Rows are points. The points of each table are mixes of a few directions, plus a little noise. Count the directions of each table, and those that both share. Where both have some left over, give the other angles between the two spaces (their principal angles), to ten degrees, smallest first.

First (6 x 2)
|  .03 | -.02 |
| -.01 |  .01 |
|  .54 | -.43 |
| -.33 |  .28 |
| -.59 |  .47 |
|  .39 | -.32 |
Second (5 x 2)
|  .76 | -.63 |
| -.20 |  .16 |
| -.26 |  .22 |
| -.21 |  .17 |
| -.09 |  .07 |
Directions: first 1, second 1, shared 1

First (5 x 4)
|  .00 |  .44 | -.05 |  .11 |
|  .00 |  .07 |  .00 |  .02 |
|  .00 |  .19 | -.02 |  .04 |
|  .02 | -.94 |  .10 | -.23 |
| -.01 |  .25 | -.03 |  .06 |
Second (7 x 4)
|  .06 |  .10 |  .02 | -.07 |
| -.19 | -.37 | -.06 |  .21 |
| -.37 | -.70 | -.11 |  .39 |
|  .03 |  .07 |  .02 | -.04 |
|  .03 |  .07 |  .01 | -.04 |
|  .35 |  .67 |  .11 | -.36 |
|  .09 |  .16 |  .03 | -.10 |
Directions: first 1, second 1, shared 0; angles 50

First (9 x 9)
| -.29 |  .16 |  .16 |  .13 | -.26 | -.45 |  .07 | -.50 | -.36 |
| -.31 |  .09 |  .39 |  .25 | -.24 |  .17 | -.36 | -.31 | -.09 |
|  .15 |  .19 |  .23 |  .04 | -.21 |  .10 | -.18 |  .09 |  .22 |
|  .23 |  .36 | -.33 | -.23 |  .32 | -.12 |  .43 |  .05 |  .45 |
| -.07 |  .09 | -.09 | -.19 |  .69 | -.03 |  .34 | -.06 | -.53 |
|  .15 |  .23 |  .48 |  .06 | -.22 |  .07 | -.26 |  .10 | -.10 |
|  .00 |  .15 | -.10 |  .05 |  .06 |  .47 | -.16 |  .04 |  .72 |
| -.13 | -.54 | -.53 | -.15 |  .36 | -.17 |  .34 |  .04 | -.41 |
|  .28 | -.70 | -.22 |  .03 | -.47 | -.03 | -.19 |  .53 |  .09 |
Second (10 x 9)
|  .35 | -.02 |  .07 |  .11 |  .52 | -.18 | -.40 | -.13 | -.22 |
|  .06 | -.25 |  .34 |  .25 |  .08 | -.02 |  .35 | -.02 |  .18 |
|  .10 | -.18 |  .28 |  .21 |  .16 | -.05 |  .16 | -.05 |  .09 |
|  .19 |  .29 | -.35 | -.22 |  .26 | -.10 | -.72 | -.05 | -.38 |
| -.03 |  .34 | -.47 | -.35 | -.08 |  .03 | -.51 |  .05 | -.26 |
| -.07 | -.15 |  .20 |  .13 | -.07 |  .02 |  .33 |  .01 |  .17 |
| -.18 |  .53 | -.73 | -.56 | -.27 |  .08 | -.66 |  .09 | -.35 |
|  .04 | -.31 |  .41 |  .30 |  .07 | -.03 |  .46 | -.02 |  .23 |
| -.46 | -.23 |  .24 |  .10 | -.63 |  .21 |  .94 |  .14 |  .48 |
| -.02 | -.04 |  .04 |  .03 | -.02 |  .02 |  .08 |  .00 |  .03 |
Directions: first 5, second 2, shared 0; angles 60, 90

First (9 x 12)
| -.37 |  .20 |  .33 |  .37 | -.25 |  .35 |  .43 |  .02 |  .42 |  .16 |  .15 | -.19 |
|  .08 |  .14 | -.43 |  .10 |  .18 | -.05 | -.33 | -.13 | -.32 |  .18 | -.16 |  .19 |
|  .17 | -.20 | -.24 | -.32 |  .27 | -.17 | -.20 |  .10 | -.14 | -.02 | -.16 |  .30 |
|  .06 | -.28 |  .43 | -.03 | -.18 | -.21 |  .14 | -.08 |  .09 | -.23 |  .29 | -.41 |
|  .19 | -.14 | -.05 | -.06 |  .05 | -.24 | -.20 | -.11 | -.22 | -.09 |  .03 | -.09 |
|  .13 |  .21 | -.27 | -.09 |  .02 |  .05 | -.23 |  .02 | -.22 | -.07 | -.20 |  .17 |
| -.29 |  .18 |  .02 | -.02 |  .04 |  .40 |  .34 |  .29 |  .41 |  .18 | -.12 |  .33 |
|  .06 | -.06 |  .42 |  .01 | -.30 | -.08 |  .14 | -.05 |  .08 | -.29 |  .22 | -.42 |
| -.02 | -.04 | -.22 |  .08 |  .17 | -.05 | -.13 | -.07 | -.11 |  .19 | -.04 |  .13 |
Second (10 x 12)
| -.10 |  .13 | -.11 |  .16 | -.02 |  .11 |  .15 |  .25 |  .09 |  .40 |  .00 |  .03 |
|  .21 | -.09 | -.04 | -.04 |  .08 | -.10 | -.13 | -.13 |  .15 | -.04 | -.22 |  .17 |
| -.40 |  .15 | -.05 |  .12 | -.07 |  .13 | -.13 | -.09 |  .05 | -.10 |  .03 |  .14 |
| -.56 |  .08 | -.06 |  .18 |  .20 |  .31 |  .08 | -.23 | -.03 |  .01 |  .11 |  .23 |
| -.36 | -.18 |  .06 |  .15 | -.03 | -.18 | -.19 | -.10 |  .26 |  .02 |  .09 |  .15 |
|  .27 | -.18 |  .20 | -.07 |  .04 | -.06 |  .38 |  .14 | -.27 |  .15 |  .30 | -.49 |
| -.35 |  .10 | -.12 | -.14 |  .01 |  .08 | -.23 |  .02 | -.10 | -.24 | -.01 |  .26 |
|  .54 | -.10 |  .14 | -.10 | -.24 | -.32 |  .07 |  .31 | -.01 |  .11 |  .04 | -.43 |
|  .94 | -.18 | -.03 | -.50 |  .12 | -.24 | -.06 |  .08 | -.21 | -.25 | -.32 | -.07 |
| -.17 |  .29 |  .02 |  .26 | -.10 |  .28 |  .03 | -.22 |  .04 | -.06 | -.05 |  .00 |
Directions: first 4, second 6, shared 3; angles 80

First (8 x 20)
| -.01 |  .05 |  .07 |  .02 |  .02 | -.01 |  .14 | -.07 |  .04 | -.11 | -.02 | -.05 |  .09 |  .01 |  .04 |  .03 |  .13 |  .10 |  .05 | -.17 |
|  .03 | -.11 | -.17 | -.03 | -.06 |  .04 | -.30 |  .16 | -.09 |  .25 |  .04 |  .11 | -.20 | -.03 | -.10 | -.08 | -.29 | -.23 | -.10 |  .38 |
| -.03 |  .17 |  .28 |  .05 |  .10 | -.05 |  .48 | -.25 |  .16 | -.42 | -.07 | -.18 |  .34 |  .04 |  .15 |  .12 |  .49 |  .37 |  .17 | -.61 |
| -.04 |  .17 |  .29 |  .05 |  .09 | -.06 |  .51 | -.27 |  .16 | -.43 | -.08 | -.19 |  .36 |  .04 |  .15 |  .11 |  .51 |  .38 |  .18 | -.63 |
| -.04 |  .19 |  .32 |  .04 |  .11 | -.07 |  .55 | -.28 |  .17 | -.47 | -.08 | -.20 |  .38 |  .04 |  .16 |  .12 |  .55 |  .42 |  .19 | -.68 |
|  .07 | -.24 | -.42 | -.06 | -.13 |  .08 | -.72 |  .37 | -.23 |  .61 |  .10 |  .26 | -.50 | -.06 | -.21 | -.17 | -.71 | -.54 | -.24 |  .89 |
|  .06 | -.26 | -.44 | -.06 | -.15 |  .10 | -.77 |  .38 | -.24 |  .65 |  .11 |  .28 | -.54 | -.05 | -.22 | -.18 | -.74 | -.58 | -.26 |  .94 |
| -.01 |  .03 |  .05 |  .01 |  .01 | -.01 |  .10 | -.05 |  .02 | -.08 | -.01 | -.04 |  .07 |  .00 |  .03 |  .02 |  .10 |  .08 |  .03 | -.12 |
Second (9 x 20)
|  .05 | -.53 | -.27 | -.05 | -.54 |  .02 |  .07 |  .10 | -.53 | -.15 | -.18 |  .55 | -.13 |  .37 |  .28 | -.13 |  .37 |  .37 | -.25 | -.10 |
|  .02 |  .24 | -.48 |  .20 | -.59 | -.05 | -.26 |  .30 | -.06 |  .21 | -.76 | -.51 |  .08 |  .94 |  .51 | -.47 |  .08 |  .48 | -.27 | -.06 |
|  .00 |  .53 |  .04 |  .28 | -.27 | -.17 | -.45 |  .05 |  .11 |  .26 | -.52 | -.68 |  .19 |  .78 |  .35 | -.10 | -.37 |  .39 | -.22 | -.01 |
|  .01 | -.20 | -.02 | -.10 | -.02 |  .08 |  .15 |  .02 | -.11 | -.02 |  .12 |  .14 | -.11 | -.10 |  .01 | -.02 |  .13 | -.03 |  .00 | -.03 |
| -.14 | -.11 | -.04 |  .06 | -.16 |  .08 | -.30 |  .21 |  .09 | -.28 | -.28 |  .60 | -.13 |  .00 |  .10 |  .03 |  .42 | -.11 |  .07 | -.12 |
|  .03 |  .22 |  .22 |  .09 |  .28 | -.22 | -.07 | -.33 |  .06 | -.02 |  .16 | -.05 |  .25 | -.13 | -.30 |  .28 | -.43 |  .06 | -.06 |  .14 |
|  .04 |  .13 |  .29 | -.17 |  .67 |  .08 |  .32 | -.18 |  .34 |  .09 |  .61 | -.28 | -.02 | -.82 | -.45 |  .21 | -.22 | -.54 |  .35 |  .11 |
|  .05 | -.17 | -.23 | -.09 |  .34 |  .02 |  .33 | -.10 |  .08 | -.16 |  .27 |  .23 |  .06 | -.56 | -.46 |  .00 |  .13 | -.27 |  .16 |  .11 |
| -.01 | -.13 |  .48 | -.22 |  .31 |  .19 |  .20 | -.08 |  .03 |  .07 |  .57 | -.02 | -.23 | -.50 | -.06 |  .25 | -.08 | -.36 |  .20 | -.05 |
Directions: first 1, second 5, shared 0; angles 90
